Rows are points. The last column is the point's height on a tilted bowl or saddle (a function of degree 2), plus a little noise. Along how many of its main directions does it bend up, bend down or stay straight?
In the rows, 128 means zero.

Points:
[[124 100  96]
 [126 128 105]
 [168 163 139]
 [103 114 115]
 [120 130 105]
 [172 131 131]
 [137 118 102]
 [187 180 177]
 [155  88  70]
 [ 88 101 131]
 [156 119 108]]
Directions: 1 up, 1 down, 0 straight

Points (10 x 3):
[[ 62 146  48]
 [156 150 117]
 [154 142 116]
 [124 160 121]
 [100  95 107]
 [ 93 160  98]
 [140 122 119]
 [130  98 117]
 [117 140 118]
 [140 184 126]]
Directions: 0 up, 1 down, 1 straight

Points:
[[137 135 104 121]
 [182  98 103 164]
 [139 168 101 146]
 [115 170 117 147]
 [ 94 121 116 127]
 [129  61 138 183]
 [150 109 175 113]
 [119 113 171 119]
 [167 114 113 134]
 [ 99 120 153 127]
 [133 166 102 143]
 [136 113 139 117]
 [130 181 125 159]
 [148  98 132 131]
 [141 200  93 204]]
Directions: 2 up, 0 down, 1 straight

Points, 15 rows:
[[133 109  93 165]
 [112  77 114  94]
 [100 134 166 162]
 [137  91 138  96]
 [111 176  85 113]
 [157 123 129 117]
 [ 85 177 152 119]
 [ 94 153 150 137]
 [133 168  87 130]
 [116 102  82 182]
 [ 87 152 126 107]
 [126 169 148 140]
 [120 139 139 140]
 [121  96 124 114]
 [ 69  98 111  70]]
Directions: 1 up, 2 down, 0 straight

Points, 26 rows:
[[138 169 118 128 125]
 [129 173 101 126 111]
 [158 130 134 118 133]
 [ 78 159 111  65  98]
 [156 159 145 185 108]
 [151 104 148 100 124]
 [ 65 168 152 157  66]
 [102 119 179 192 111]
 [ 88 134 114 113 115]
 [171 146 131  88 123]
 [142 104 129 108 135]
 [133 131 127 160 141]
 [ 72 131  90 148  69]
 [108 111 129 103 132]
 [147 120  95 170 114]
 [121 129 157  82 127]
 [130 141 102 112 133]
 [156 129 142 160 130]
 [123 104 105 116 130]
 [111 132 121 155 135]
 [110 113 146  82 123]
 [107 127 131 158 136]
 [ 78 190 123 123  74]
 [190 134 156 136  82]
 [ 78 115 123 154 106]
 [161 118  57 135  51]]
Directions: 0 up, 3 down, 1 straight

Points, 26 rows:
[[ 81 139 135 105  93]
 [ 95 125 151 153 104]
 [115 160 103 148 127]
 [151 154 154 114 110]
 [106 163  45 108 135]
 [113 103 169 114 110]
 [ 75 168 190 162 128]
 [ 71 144 145 144  95]
 [142 175 183 145 142]
 [142 137 110  66  79]
 [161 162 107 160 100]
 [153 172 130 165 120]
 [123 141  92 130 115]
 [164 140 132  91  84]
 [135 131 113 140 110]
 [154 100 155 123 116]
 [179  89 146 138 114]
 [144  76 116 110 137]
 [168 121 139  73  64]
 [105 131 166 123 109]
 [119 136 116 104 109]
 [ 90 108 119 135  96]
 [186 122 137 173  63]
 [124 121 163 110 107]
 [ 89 122 136 115  95]
 [113 142 138 125 117]]
Directions: 1 up, 2 down, 1 straight

Points:
[[114  64 160 144 105 144 143]
 [112 165  94 145 118 143 101]
 [ 79 109 173  59  91 122 130]
 [122  75 132 137 144 115 153]
 [118 120 124 155 105 147 129]
 [102 114 128  90 116 163 112]
 [107 157 138 141 144 123 143]
 [165 143  90  97  96 121 162]
 [156 131 149 159  94 134 146]
 [128 149 143 193 119 164 141]
 [120 105 137 100 118 129 119]
 [166 147  81 169 132 155 134]
 [ 91 148 135 147 161 122 151]
 [156 164  93 121 116  76 129]
 [142 134 156 116 166 139 143]
 [133 147 134 138 153 166 133]
 [116 123  87 122  41 117 171]
 [100  90  35 112 132 151 152]
 [150 100  78 140  96 103 153]
 [107 138  98 151 118 102 108]
 [102 134 147 110 110 102 139]
 [132 101 153 160  85 120 144]
 [126  72  92 145 141 104 173]
 [157 157 126  81 139 137 164]
 [143 117 117 161  84  98 129]
 [150  96 132 171 109  94 143]
 [176  78 139 172 136  81 163]
 [ 98 151 112 174 165 127 122]
 [110 122 124 117 106 117 132]
 [137 136 101 135 125 131 127]
 [134 127 129 107  87 128 134]
 [ 97 113 120 171 136 184 116]
 [144 114 103 157  91 112 136]
 [125 120 104 157  28 156 192]
 [111  91 129 124 160 135 143]
 [151 132 142 119 127 161 126]
 [151 152  81 167 128 124 107]
 [ 79 111 137 112 161 101 169]
 [129  86 123 184 124 108 165]
 [103  95 165 170 113 105 153]
 [195 133  97  97 189 100 218]
 [131 101 152  73 125 107 101]
 [136 142 179 121 114 150 126]
 [192 101 136 157 188  97 205]]
Directions: 4 up, 2 down, 0 straight

Points:
[[160 106 115 136 144 130 129]
 [ 68 141 161 152 187 151 211]
 [116 114 108 155 121 120 135]
 [148 105 114 138 148 142 129]
 [155 127 118 184 124 168 109]
 [113  54 183 158 123 162 161]
 [ 88 141 162 237 119 117 180]
 [106  99 131 121 161 137 145]
 [115 115 145 180 184  99 151]
 [124 138 127  92 128 116 116]
 [173 176 168 109 159 106 176]
 [123 108 125 135 135 133 131]
 [131 110 166 160 148 142 130]
 [158 100 110  76 146 109 144]
 [148 143 139  78 144  88 129]
 [110 132 139 135 131 141 135]
 [131 121 127 136 169 123 142]
 [ 90 114 124 164 121 122 158]
 [121 164 130 107 116 132 133]
 [110 158 132 113 161 136 154]
 [146 135 102 122 142 117 128]
 [147 109 101  74 124 149 119]
 [117 172 139  95 124 128 136]
 [170  69 125  89 150 141 170]
 [138 114 151 146 138 112 128]
 [137 172  55 124 148 194 149]
 [159 118 157 108  99 122 137]
 [ 95 116 129 141  88 176 141]
 [150  78 149 114 153 155 145]
 [146 132 158 132 162 111 137]
 [149 178 142 167 126 135 154]
 [128 154  63 102 114 100 115]
 [ 90 108  74  94 131 113 128]
 [163 139 119 129  98 145 139]
 [128 129 160  90 235  63 235]
 [200 157 189 151 132 135 160]
 [140 137 179 168 125 133 137]
 [169 105 163 121 158 109 139]
 [129  96 132 114  94 144 132]
 [139 155 166 117 131 143 147]]
Directions: 3 up, 1 down, 2 straight

Points (72 x 9):
[[115 142 137 106 147  95 137 190 140]
 [115 119 124 105 160 181 145 127 126]
 [ 89 126 143 156 112  97 126 103 148]
 [148 124 141 181 108 144 153 153  84]
 [110 163  98  91 154 148 141 162  94]
 [ 81 145  60 101 130 130  96  91  88]
 [127 102 133 153 122 131 162 197  96]
 [ 62 143 142 151 128 127 114 126 143]
 [118 158 144 165 128 131 177 146  75]
 [116 140  88 105 127 143 122 101 106]
 [153 146 111  81 162 113 144 126 110]
 [114 111 126 131 101 177 159 121 100]
 [114  82 147 106  96 107  97 139 106]
 [ 62 138 114 151 165 125 136 118 151]
 [140  91 151 144 162 115 105 178  96]
 [152 118  97 148 129 139 151  71 123]
 [115  69 167 116 135 143 108 154  86]
 [ 96 102 118 130 138 152 137 140 116]
 [144 133 153 118  73 159 117 147  84]
 [ 73 134 132 111 162 171 142 145 124]
 [167 153 120 140 146 134 143 163 107]
 [175  91 139 113 151 115  74 135  99]
 [143 166 155 119 147 166 154 145  95]
 [129 130 175 110  82 158 167 115  64]
 [174 145 188 138 134 151 161 119  85]
 [ 87 120  90 144 186  86 186 100  94]
 [163 181 126 164 124 154 108 160  83]
 [141 104 112 123  69 101  77 110 105]
 [179 114 128 162 120 127  89  60 133]
 [165 126 119  90 125 113 115 131 129]
 [129 159 150 120 126 131  95 119 107]
 [134 124 131  98 132 112 170 160 110]
 [100 122 150 125 183 115  95 114 108]
 [134  88 146 128 130  92 111 107 122]
 [130 124 148  95 103 114 120 137 116]
 [179 151 119 139 141 114  98 189 119]
 [143  70 164 101 130 109  97 149  96]
 [142 127 168  96 119 116  99 138 107]
 [154 114 179 149 149 115 158 115  83]
 [131 121  96 113 122 132 102 146 103]
 [126 129 121 107  96 134 109 138 103]
 [ 85  81 145 122 156  99 138 124 124]
 [ 78 120 184 109 208 168  61 113  84]
 [125 101 109 143 105 206  99 136 134]
 [111 172 144  49 131 110  96 124 107]
 [126 115 100 109 186 150  93 197  84]
 [130 159 198  92  87 154  73 110  40]
 [101  80 116 144 153 131 127 160 114]
 [106 109 169 172 140 138 112 100 102]
 [116 150  91 133 156 111 156 115 102]
 [161 108 132 144 136 108 128  95 126]
 [126 189 196  90 156 141 131 114  89]
 [145 130  94 133 171 110 136 145  99]
 [ 94 136  99 127 135 159 105 106 124]
 [135 118 122 117 197 134 133 104  98]
 [177 163 126 124 107 129 131 100 132]
 [109 134 114 116 145 115 125 171 120]
 [134 167  95 168 125 188 126 134  94]
 [162 130 150 134  98 152 155 146 103]
 [127 178 136 126  71  99 167 154 110]
 [176 152 149 152  71  92  84 124 129]
 [147 106  89  78 138  89 125 104 102]
 [147 208 111  44 124 163 115 170  88]
 [137  71 141 164 157  89 142  81 105]
 [133 134 177  85 172 136 153 141  86]
 [187 155  88 173  95  97 120 108 127]
 [157  85 152 194  99 177 138 125 101]
 [127 120 124 115 156 130 107 111 114]
 [150 138 147 149 133  96 127 141 130]
 [189 162 166  76 143 114  77 143 123]
 [113 116 135 145  84  70 195 152 144]
 [119 116 122 122 141  96 102 117 126]]
Directions: 2 up, 4 down, 2 straight

Points, 78 rows:
[[137  96 136 114 103 172 122  83 148]
 [122  90 146 125  83 111 158 167 130]
 [124  80 134 146 129  97 120 160 145]
 [ 90 127  95 112 151 162 129 110 120]
 [124 121 166 155 168  97 124 135 134]
 [142 114 136  94 129 176 143 130 133]
 [107 128 150 177 118  76 136 141 137]
 [154  97 126  94 105 157 170 136 149]
 [127  63 114 125 113 134 121 144 150]
 [140 147 143 101 102 168  87 175 147]
 [105 132 170 128 131  96 188 166 142]
 [122  71 158 145 135 113  78 101 183]
 [128 151  88 131 167  90 130 109 138]
 [136 112 111 111 178 145 148  82 151]
 [ 88  83  83 131  81 129 141  86 135]
 [138 106 137 137 135  92  82 126 158]
 [172  86 158 115 138 147 125 109 170]
 [149 173 105 114 120 139 194 108 144]
 [135 135 155 127  92 127 130  92 136]
 [182 104 144 122 126 129 110  69 170]
 [133 154 124 157  99 167 134 146 126]
 [180 132 134 112 147  86 133 130 143]
 [165 143 157 134 129 138  96 131 140]
 [ 79 145 127  96 148 131 131  64 156]
 [150 137 131 137 155 133 159 147 131]
 [124 183 138 158 136 113 120 139 142]
 [148  77 204 138 139 135 188 169 175]
 [146 147  90  99 104 169  92  91 141]
 [ 78  97 120 179 152  99 134 112 159]
 [111 111 142 141 116 135  86  84 153]
 [138 156  84 155 103 131 140 139 140]
 [130 128 116 132 145  99 132 125 131]
 [112 149 110 157 117 122 125  87 130]
 [154  76 173 154  86 109  97  79 180]
 [ 92  96 102 157  71 139 146 129 121]
 [123 130 123  94 140 155 119 119 124]
 [128 155 116 114 121 129 128 171 132]
 [149 213 146 104 121 151 112 133 157]
 [132  78 198  78 152 171  94 133 183]
 [ 76 122 150 120 132 129 121 120 130]
 [109 123 171  77 103 103  85  95 184]
 [108 162 169 182 104 109 121  96 137]
 [120  97 121 164 154 174 118 122 138]
 [128  75 182  61 176 156 160 146 198]
 [120 146 160  98 142  83  77 122 160]
 [124 190 107 128 203 123 107 122 134]
 [124 150 102 167  99 137 168 144 132]
 [148 128 127 143 151 125 150 146 131]
 [127 161 133 135 132 168 136 120 114]
 [165  85 142 123 185  81 163  57 210]
 [ 61 139  98 114 114 116 147 126 132]
 [188 146  90 144  85 141  83 182 212]
 [104 143 133  98 199 120  78  62 175]
 [115  44  66 120 147 161  94  97 201]
 [179 103 114 129  54 132 132 187 178]
 [105 126 144 109  93 112 139 155 126]
 [129 142 132 148 129 129 144 103 122]
 [175 105  93  95 136 131 143 144 147]
 [ 94 160 111 150 118 157  75  72 155]
 [159 133 115 157 145 155 130 168 141]
 [110 135 196 143 136 146 136 123 122]
 [159 105 170 122 113 108 152 143 145]
 [ 67 137 170 164 108 119 166 139 126]
 [ 98 126 126 129 133 157  84 104 138]
 [128 134 129 129  96 164 131  89 122]
 [118 146  87  98 135 142 143 162 122]
 [118 146 138 165 127 181 132 133 112]
 [127  88 125 164 134 119 148 129 140]
 [103 121 194 163 194 154 105 129 132]
 [164 176 138 153 107 160 146 110 130]
 [159 137  93  94 154 128  45 104 177]
 [131 146 176 152 150 141 144 112 122]
 [144 129 122 101 143 146 140 114 129]
 [124 131 122 112 149 143  37  86 186]
 [132 131 109 164  72 138 122 103 132]
 [123 155 122 161 140 158 119 120 120]
 [101  96 116 137 117 182 142 177 119]
 [141  94 137  95 160 148 128 157 141]]
Directions: 4 up, 0 down, 4 straight
